Every row gives one point. Each copy is the shape, with its points in the same order, stretched, turned, moved and blurred by noise. Some copies are also mirrored. Which?
In the rows, zero is written as 128.

Shape, 7 rows:
[[160 127 163]
 [ 94 117 161]
 [133 127 162]
 [155 127 178]
 [104 125 115]
 [127 126  88]
 [135  55 121]]
Copy 1:
[[135  81 156]
 [ 88 110 143]
 [117  96 152]
 [130  77 163]
 [110 132 112]
 [137 130  99]
 [107  75  85]]
Copy 1 is: only turned
Copy 2, 7 rows:
[[186 131 141]
 [121 113 158]
 [159 125 142]
 [195 122 147]
 [ 91 140 127]
 [ 88 164 106]
 [114 199 165]]
Copy 2 is: mirrored
Copy 3:
[[103 145 183]
 [157 140 177]
 [131 145 174]
 [108 150 195]
 [158 135 133]
 [135 122 104]
 [143  69 172]]
Copy 3 is: mirrored

Shape (12 x 6):
[[105 165 114 167  84 120]
 [104  96 123 184 138 116]
 [100  71 151 140 140 110]
 [ 94 156 101 186 135 120]
 [142 135 128 130 121 140]
 [111 172 156 142 126 152]
 [100  87  36 125 129 114]
 [139 136  87 132 135 152]
 [ 99 102 103 179 116 127]
 [162 173 149 127 130 111]
 [ 99 141 146 122 124 122]
 [179 172 152 137 135 109]]
Copy 1:
[[132 167 150  98  70 136]
 [ 73 103 174  97 105 143]
 [ 71  89 180 139 152 147]
 [ 85 149 141  75  80 116]
 [140 127 129  97 117 134]
 [132 178 124  88 138 139]
 [ 65  60 124 132  48 124]
 [123 110 103  84  88 130]
 [ 82 106 163 102  78 157]
 [164 160 132  88 138  88]
 [109 150 142 128 139 131]
 [172 157 141  73 141  81]]
Copy 1 is: mirrored
Copy 2:
[[127  98  89 175  81 130]
 [ 96  76 133 133 146  87]
 [ 77 131 143  98 156  76]
 [126  78 113 185 130 111]
 [142 122 138 135 125 149]
 [133 150 150 190 113 144]
 [116  74  55  84 187 128]
 [146 100 119 138 154 168]
 [ 85  72 107 135 135 109]
 [189 144 154 147  99 125]
 [120 163 124 147 125 116]
 [196 131 171 143  97 120]]
Copy 2 is: only turned
Copy 3 (12 x 6):
[[146  98 128  77 148 135]
 [124  94 114 145 181 139]
 [ 87 105  97 168 149 127]
 [143 116 138  91 177 159]
 [139 131 126 129 118 121]
 [114 127 167 105 122 131]
 [151 125  63 152 133 182]
 [158 144 127 135 126 146]
 [140  87 112 138 169 151]
 [129 158 131  96 125  85]
 [100 126 130 116 115 133]
 [140 164 126  94 142  70]]
Copy 3 is: mirrored
Copy 4 (12 x 6):
[[ 89 178  90 139  65 154]
 [ 78 103 109 168 117 176]
 [109  61 132 155 118 139]
 [ 66 172  91 181 104 161]
 [133 158 134 124 118 147]
 [ 85 181 159 143 108 118]
 [177 133  57 195  88 182]
 [148 183 123 155 121 168]
 [ 94 122 103 173  91 187]
 [119 180 116  93 139 110]
 [110 139 133 145  98 107]
 [115 180 114  82 156 120]]
Copy 4 is: mirrored

Shape, 14 rows:
[[113 152 138 157 151 102 153 141]
 [163  88 103 144 149 126 102  93]
 [115 194 116 143 107 129 151 177]
 [177 112 125 126 153 195 110 117]
 [152 131 137 117 131 163  79 142]
 [145 183 134 159 144 135 145 133]
 [133 155 166 137 152  74 155 123]
 [164 155  84 114 128 154  96 153]
 [137 176 133 152 168 107 154 168]
 [186 101 134  90 137 151 125 150]
 [144 174 110 106 139 126 132  87]
 [108 137  69 118 157  91 137  35]
 [131 125 123  96 135 158 116 164]
 [164 136 112 106 106 151 129 105]]
Copy 1:
[[130 121 172 155 128 147 138 114]
 [108  67 105 107 106 150 172 135]
 [149 143 166 179 125 115  72  99]
 [146  82  84  78 158 135 159  98]
 [130 130 102  93 127 116 132  82]
 [119 112 161 141 148 141  99  82]
 [ 86 111 182 150 131 133 152  85]
 [140  98 114 115 111 104  92 102]
 [138 111 189 142 122 135 125  82]
 [142  79 102 108 119  99 193  93]
 [ 81  99 137 118 144 108  99 111]
 [ 71  76 142 128 132 127 121 196]
 [165 128 114 110 130 102 157 120]
 [114  95  97 134 134 107 127 113]]
Copy 1 is: only turned
Copy 2 (14 x 8):
[[124 100 148 140 152 110 153 166]
 [128 139 136 128 130 164  84  78]
 [122 140 131  88 134  63 180 189]
 [201 175 128 116 110 170 126  80]
 [149 157 140 111  90 150 157  92]
 [161 119 133  88 150 111 157 156]
 [148  61 137 163 171 102 158 133]
 [125 195 136  77 120 105 137 104]
 [141 121 172 129 165  99 172 156]
 [190 155 137 156 113 108 118  82]
 [141 145  77 105 176 119 151  96]
 [ 77 131  60 120 211 146 105  90]
 [135 167 131 146 103 123 159 123]
 [165 156  86 106 128 108 112 104]]
Copy 2 is: mirrored
Copy 3 (14 x 8):
[[127 118 131 121 103 165 130 154]
 [ 99 184 119 177 145 127  71  87]
 [ 98  74 139 111  63 123 144 163]
 [ 55 172 135 128 165  91  65  99]
 [ 94 125 112 111 146  74  95 126]
 [ 90 129 119 102  84 145 113 141]
 [154 154 128  96  96 176 162 138]
 [ 66 137 118 147  99  69 106 131]
 [113 132 131 108  83 147 136 183]
 [102 182 161 125 143  77 111 105]
 [ 73 165 121 134  86 140 148  81]
 [ 69 185 112 210 104 194 143  54]
 [ 83 121 144 129 149  84 123 136]
 [ 80 161 146 141 100 108 123  62]]
Copy 3 is: mirrored
